Each row of a before or after table is a point. One or more steps were done to the points. Then noise was added and the rows were shuffled. The steps act on columns, c1 being the first. Name the steps. A step turns or swaps two columns, mirrors them in a line or flattens them onto one, adds a multiple of one to another, or multiplies or shifts one. Angles are multiples of 10 degrees, from the lower column toward the higher: turns from -170 to 170, lines from 10 to 170 but not 90. Use the fewest steps. Two steps may share a column if one is a turn and the other turns, adds or multiplies; they go together, in the order done. Otherwise the lowest column goes first.

Before (14 x 3)
[[-13  10 -13]
 [-25 -28 -17]
 [ 10  29   3]
 [ 23 -45  39]
 [-32  16   5]
 [ -4  13 -16]
 [-28 -21  -1]
 [  2  56  -4]
 [-19  36  15]
 [-25  -8  12]
 [-15   6  29]
 [ 25  17 -16]
 [ -9  -6  17]
 [  1   6  53]]
After (14 x 3)
[[-24  22  -1]
 [ 27 -16 -16]
 [ 10 -16   8]
 [ 25 -11 -30]
 [-23 -61   1]
 [ -1 -30  44]
 [ 20  18  34]
 [  3  20  -6]
 [ 12  15  -2]
 [ 31   6  14]
 [ 13 -13  26]
 [ -1  45  34]
 [ 24 -17   6]
 [-10  20  20]]
Steps: multiply c1 by -1; turn c2 and c3 by 40 degrees

Before (13 x 6)
[[-10  -9  16   2  10 -20]
 [ 15  21  28 -48   0  43]
 [ -9  -9 -17  44 -20  11]
 [ 10  36  60  22 -36   0]
 [ 11  27  20 -11  29  35]
 [-60 -35 -13 -42   6  13]
 [-10  -7  21 -27  17 -35]
 [ 11 -31 -20  42  -2 -39]
 [-19 -12   9  -8 -23 -17]
 [ 31  22  -6 -44  -3  -4]
 [ 19  47 -15 -17  -6 -19]
 [  0   6  10 -33 -24 -14]
 [-16  57  38 -10 -27  -1]]
After (13 x 6)
[[-17  24 -17 -12  47  38]
 [-16  21 -24 -45  18  44]
 [ 15  -8 -13  -4 -34 -15]
 [-19  23  15 -46  11  -3]
 [ 45 -32  -6 -45 -18  15]
 [-27  39 -57  20 -15  -1]
 [ -7   5 -12 -33 -18 -15]
 [  9 -12  11  45 -26  12]
 [  1 -29  18  40 -23 -38]
 [ -3  57 -40 -16  14  -1]
 [ -8  46  16 -20  25 -17]
 [ -2  -8 -23 -29  15 -32]
 [ -1 -10 -17   2   1 -24]]
Steps: multiply c1 by 0.7; turn c1 and c3 by 160 degrees; add 0.7 times c2 to c5

Before (11 x 8)
[[ -2  -6  19  -7  -3 -13 -30  -1]
 [  3   1  -9  15  14  -1  -1   9]
 [-58  10   7  18  -7 -14  19   6]
 [ 16   3 -10 -41  -6   0  16   2]
 [ 14   0   1  14   7 -19  18   9]
 [-18  47  -4   4   3  58   9 -16]
 [-12  -3  -8 -17  -3  -6  -7  -4]
 [-25  -5 -11   4  12 -17  16  -1]
 [ 10 -20   0  14   0 -20  21 -11]
 [ 16  -9 -12  16 -12  -2 -13   6]
 [ -8 -10   8   8   2  23  18   6]]
After (11 x 8)
[[-17  -2   1  19   7  -5  12 -19]
 [ 10   8   8  22  -6   0 -61 -17]
 [  5   7  -7 -16  -4   4 -11  -5]
 [-33  -1 -11 -33  -6  -3   5  -1]
 [  9 -15 -11  11 -14  -4  21  -3]
 [  6 -12  -8  15  15  -9   6  -5]
 [-10 -29  10  11   2 -15 -13  21]
 [ 26   4  20 -16   0   6   7 -13]
 [-15   6   1  22   2  18   5 -16]
 [ -3  39  -2   7   4  -4 -18  60]
 [ -5   3 -10   9  12   8 -29 -14]]
Steps: turn c4 and c7 by -20 degrees; turn c1 and c7 by 110 degrees; turn c6 and c8 by 110 degrees; add 1.5 times c6 to c2

Before (8 x 9)
[[ 13  21  48  20  20  41  19 -25 -14]
 [  6  30  29  29  33  24  10 -40 -41]
 [ 32 -11 -16 -21 -38  -7  15  -4   0]
 [-16  -9  11 -11 -17  -6 -12   8   6]
 [ -1  16  10  49  -3  60   7  15 -27]
 [ 32  13 -11 -11  -1  -7   0 -15  20]
 [  0   6   8  15 -23  -5  10 -23  13]
 [ 27 -31  -4  32 -18  21  -2  13  -5]]
After (8 x 9)
[[ 10 -16 -26 -16 -38  18  -2  15  -9]
 [ -1 -10  26  -2 -52 -11  14  -7  -4]
 [ -3  14 -49 -14  -3  62   6  16 -25]
 [-13   6 -17   2 -14  -3  15 -24  18]
 [ 22  14 -43  30  -3  41  20 -27 -12]
 [ 33  21 -39   9  15  25  13 -40 -42]
 [ 24  10  13  -2 -34  -6  -2 -14  22]
 [-25  -5   6  17   6  -1 -15   6   5]]
Steps: multiply c1 by 1.3; turn c1 and c5 by -50 degrees; multiply c2 by 0.7; turn c3 and c4 by 120 degrees

Before (12 x 11)
[[  2  25 -22 -11   6   2 -22  17  12 -25 -57]
 [ -2 -14 -23  34   3 -43   1 -17 -17 -26   5]
 [-13   4 -32  25   9  25   7 -17  -6 -24  -7]
 [  9  -1   0  -9  -9  -6   1 -35  29   2  20]
 [ -9  36  14 -17  -5   0  17  27  -3  -7  -9]
 [-23  -4  11  22 -11  -8  15  48  42 -17  12]
 [  1  22  -3  55  21 -38   8  20  17 -14 -15]
 [ 13  23 -16  58 -10  26   5  28   6   0  41]
 [-13  -9   1  11  23  -3  -5  -8  11  -9  31]
 [  9 -32 -23   9  -6  19  21  28   2   6 -21]
 [-21 -15 -15  22   0  19 -12 -19   3  21   5]
 [-23  12 -27  20  18 -22  -5  -1  43  28  24]]
After (12 x 11)
[[-10   8   4  60   1 -38   8  20  17  24 -10]
 [-13  22  11 -17   4   0  18  28  -3  29   2]
 [ 40  17 -17  49  -6  25   5  28   7  15  16]
 [-10   2 -14  13  -5  19 -12 -20   3 -26  19]
 [ 16 -13   8  -4   3  -3  -5  -8  10   1  30]
 [  2 -27 -19  32  -7 -43   1 -16 -17  10   5]
 [-43   2 -18   8  -6   2 -22  17  12  34 -39]
 [  3  28 -18   4  -7 -22  -6  -1  43 -13  33]
 [-10 -20 -22  19  -8  19  21  27   2 -25 -21]
 [ -6 -13   6   9   2  -9  15  48  42  10  26]
 [-13 -12 -25  22  -9  25   7 -17  -7  21   6]
 [ 21   0  -3 -12  -1  -6   1 -35  29  -2   6]]
Steps: turn c1 and c11 by -50 degrees; add -0.5 times c11 to c4; mirror c2 and c10 in the line at 20 degrees; flatten c3 and c5 onto the line at 20 degrees
